Each point is reached from the start by the listed moves, each made 0, 1 or 2 times, or once backwards (-1), plus a little noise. Is the number of moves made odd or even? Then give how often each move was made.

Moves:
(1): [ 17 -11   5   0   1]
(2): [ 10  32 -15  10 -20]
Start: [  1  -7 -12   9  14]
Points:
[ 24 -60  13   1  33] => odd (2, -1)
[ 33 -31  -3  12  14] => even (2, 0)
[ 19 -19  -8  12  15] => odd (1, 0)

Moves:
(1): [ 13   6 -11  -1  -1  -3   4  -4  -3  -1   1  -3  -5   4]
(2): [-3 14 -9  0 -6 -3  2 -4 -3 -2 -3 -1  7 -1]
(3): [ 6  4 10  1 -1  3 -2 -4  2  0  6 -4  5  0]
(4): [  0   5 -12  17  -9   6   5  -3  14  -6   8   0   1   4]
(5): [-3  2  7 -3  6  5 -1 -5 -9 -2  7  4 -4  2]
(6): [  1  -6  -9 -10  -7   8   9  -6  -5   8  -1   4   7   5]
(7): [  1  -6   5  -1   2  -8  13   7  -2  -2 -13   6  -1   0]
(8): [ 7  2  0 -4  0  2  5 16  3  1  8  1 -6 -2]
(9): [  1   0  -2 -14   4  -3   0  -6   1  -8  -7   7   4   4]
(10): [-5  5 -2  4  6  2  2 -4  9 12  8  1  0  0]
(11): [ -3  -1  -6 -12  -5  -6  10  -8   0   1  10  -4  -3   4]
Start: [  3   1   8  10   0  10  -2   3  -6  -7   4   2 -10 -16]
Points:
[ 27  51 -38  13  -5  21  26  13   2  21  20   5  -6 -13] => even (2, 2, 0, 0, 0, 1, 0, 2, 0, 2, -1)
[ 29  17 -22  32 -13  21  50 -17  10 -10  18  15 -11   8] => even (2, 0, 1, 2, 1, 1, 2, 0, 0, 1, 0)
[  4  20 -39  14 -15 -13  60 -13  -5  -1  20   4 -31   4] => even (2, 1, -1, 1, 1, 0, 2, 0, -1, 1, 2)
[  5 -10 -34 -30 -28  18  13  15  17 -26  15  14  -2  -6] => even (-1, 0, -1, 1, -1, 1, -1, 2, 2, -1, 1)
[26  3 13 13 -5 42 33 12 32 -7 45 19 -8  2] => even (0, -1, 2, 2, 1, 1, 1, 2, 1, 1, 0)
[  8   5   0   6 -28   5  14  45   0  -8  15 -10 -13 -27] => even (-1, 1, 0, 0, -1, 0, 0, 2, -1, -1, 1)
